Each row of a before or after table is a point. One or more steps were done to the points. Then noise was added and the rows were shuffled. The steps act on how far a point lies along the listed directions, d1 being the first. Name the steps. A step turns or swaps two directions, mirrors them in a line or flattens them onto one, adds a multiple of one to another, or multiplies one. Angles are multiples of 10 degrees, from the lower direction toward the higher: turns from -170 to 170, lines from 10 to 170 but not 90. Use the fewest steps. Two steps may share a direction if one is a turn and the other turns, adds or multiplies; they go together, in the order done. Otherwise the lowest direction goes first.
(in the rows, 128 means zero)

Directions:
(1): [119 178]
(2): [ 78 119]
Before, 12 rows:
[[ 58  68]
 [123  87]
 [135  77]
 [164 103]
 [115 131]
 [ 40 156]
 [146  78]
 [138 133]
 [104 101]
 [170 111]
 [126  95]
 [120 119]]
After, 12 rows:
[[118 138]
 [130 115]
 [175 151]
 [134 140]
 [145 220]
 [ 60 186]
 [182 140]
 [156 148]
 [165 111]
 [158 152]
 [165 101]
 [140 162]]
Steps: mirror d1 and d2 in the line at 50 degrees

Directions:
(1): [108 106  99 127 126 147  39 147]
(2): [166 142 143 120 109 114  92  47]
(3): [116  75 106 198 101  99 141 109]
(4): [ 79 118 103  97  93 182 154  89]
Before (8 x 8):
[[111 104 137 135 114 150 145 128]
 [198 145 165 120 120 109 139 109]
 [140 106 136 127 160 111 216 191]
 [151 132 151 138 149  83 121 161]
 [140 150 140 118 109 118 148  74]
 [ 49  73  81 100  81 228 156  64]
 [ 76 145 105  49 119 179 172 137]
 [134 110 135 130 117 121 141  83]]
After:
[[134 131 153 112 138 146 132 149]
 [153 107 136 144  90 128 173 100]
 [142 137 146 103 138 131 134 110]
 [167 138 139 143 173  63 132 213]
 [148 154 145 123 129 105 146 112]
 [ 91  98 113 134 100 129 158 112]
 [200 183 181  75 211 126  64 182]
 [ 95  91 117 121 147 140 247 204]]
Steps: add 0.7 times d1 to d2; turn d3 and d4 by 140 degrees

Directions:
(1): [151 154 168 187 128 129 148 141 150 152 199 144  96  66]
(2): [ 92 192 151  92 208 133 133 140 123 129 122 119 180  89]
(3): [109 131 108  78 123 174  76  62 101 152 182 157 106 114]
(4): [139 155  85 151 155  64  69 111 124 113  87 128  75  87]
Before:
[[154 143  78 166 126  83  93 138 125 122 158 116  90 110]
 [154 117 150 174  73 142 162 165 124 146 136 115 116 125]
 [107 153 160  62 171 144 179 151 107 113 101 108 248 147]
 [ 91 209 148  91 232 130 120 164 112 120  95 108 150  79]
 [143 118 111 144 149  81  86 116 141 120 106 123  95  78]
 [ 76 169 167  97 178 135 184 206 136 119  69  89 243 134]
 [134 131 129 143 102  84 136 190 137  83  43  92 138 183]
 [115 169 150 119 128 150 111  99 116 132 162 151  95  80]
 [155 132 123 151 139 104 189 198 155 119  54  98 159 178]
 [ 81 161  74  44 195 154  77 129 110 109  81 120 147 117]
 [112 161 126  81 243 121 124 169 108  90  23  85 208 107]
 [ 86 201  84  70 193 107  69  75 104 122  80 128 135  63]]
After:
[[115 120 138 109 125 159 143 141 110 130 122 119 117 146]
 [108 127 118  92 115 206 102 119 128 153 195 154 104 104]
 [137 141  76  92 138  96  60  71  83 124 103 138 116 107]
 [135 141 107 133 114 108 125 158 104 124  64 102 131 121]
 [124 121  68  62 144 131  98 112 110 123  46 119 138 195]
 [128  87  95  53 144 196  93  91  93 131 129 124 151 152]
 [ 87 120 101  46 100 153  80 110  96 111  89 125 143 191]
 [119 127 160 105  84 198 170  99 132 156 191 141 150 110]
 [ 92 122  66  83 122 117  46 110 100 118  51 119 118 145]
 [144 150 171 168 111 127 161 156 141 122 141 133 112 100]
 [137 120 137 133 115 139 161 174 131 127 174 102 173 160]
 [120  88 164 107 112 165 165 144 141 137 143 112 178 136]]
Steps: turn d1 and d3 by -80 degrees; multiply d2 by 0; multiply d4 by -1

Directions:
(1): [161 142 100 117 127  63 146 144  95 197  86 128 152  96  98 136 152 120
 173  85 138  63 129 153 134 108  49 123 143  48 157  99]
(2): [ 75 126 122 173 120 151 123 126  80 128 128  60 105 117  45 111 171  63
 150  88  92 110 168 124  90 144 164 117 134 173 195 133]
(3): [188 109  30  94 113 167 150 169 111 101 146 142 177  98 113 122 142 108
 144 112  56 203  88  94 133 134  93 102 142 149 130 151]
Before:
[[102 141 119 146 131 117 111 134  97 145 106  94 112 127  87 110 144  97
  138 118 146  87 161 145 115 147 142 128 139 111 164 111]
 [110 135 105 139 122 178 115 139 130  99 140 114 118 137  99 123 147 102
   97 124 115 162 132  91 113 138 173 109 123 202 134 147]
 [172 148 120  87 129  70 145 131 149 171 107 172 166 108 185 144 112 159
  141 127 155 103 111 139 147  99  62 141 143  41  92 114]
 [204 141 106  57 144  64 134 146 159 156 103 210 180 120 195 171 104 181
  144 140 164 102  79 145 169  95  20 131 130  37  73 111]
 [ 94 146 163 154 140  81 121 117 110 147 104 113 108 120 130 131 143 128
  122 127 170  60 142 158 126 131 133 136 133 105 138  97]
 [173 126 101  93 117  90 133 106 121 179  99 163 167 103 129 133 130 144
  133 118 149  92 104 137 155 107  67 129 150  43 117 130]
 [ 83 133 201 171 139 110 102 101 132 132 140 128  92 155 147 126 108 164
  104 148 180  81 149 148 126 110 152 160 107 128 111 130]
 [105 128 154 129 138 151 115 119 152 125 131 127 101 132 136 136 124 139
  114 155 131 126 140 128 116 137 133 121 122 146 126 124]
 [106 122  88 131 106 118 137 142 110 135 126 115 153 112  81 116 126  84
  136 109 124  94 121 136 120 134 121 114 141 119 170 130]]
After, 9 rows:
[[135 157 119 120 130  83 130 139 114 185  84 127 131 121 104 139 153 127
  134  98 170  68 135 136 129 110  94 116 133  96 139 110]
 [ 89 128 150 138 125 184 118 104 153  67 172 119 117 145 152 116 115 110
   92 156 107 186 144  97 104 144 205 138 124 199 103 160]
 [131 124 103 121 130 142 127 139 126 143 126 120 123 107 110 136 142 119
  141 127 106 123 134 131 115 132  92 109 136 131 146 119]
 [172 130  79  90 131 124 121 151 142 126 120 167 156 130 162 121 109 144
  118 149 142 142 106 130 150 141 110 127 137  95  93 120]
 [163 118  72 107 128 148 138 153 119  90 146 152 159 107 156 127 130 131
  110 144 100 176  86 109 142 136 119 110 141 144 104 130]
 [120 125 126 106 114 104 130 126 161 126 135 165 156 132 156 130  81 141
  103 158 167 103 105 143 144 124 125 128 126  99 108 126]
 [104 108 150 131 116 181 104  75 155  82 156 143 117 149 144 113 108 132
   72 167 137 166 117 106 131 138 195 139 128 160  92 170]
 [162 108  52 130 109 152 136 164  88 115 152 126 163 104  96 117 145 114
  148 103  76 168 104 108 117 119  93 121 125 150 141 156]
 [ 50 113 178 151 134 209  89 107 154  31 177 107  90 165 132 131 119 107
   91 167 106 181 150  97 102 156 232 133 104 247 122 168]]
Steps: turn d1 and d2 by -140 degrees; multiply d3 by -1
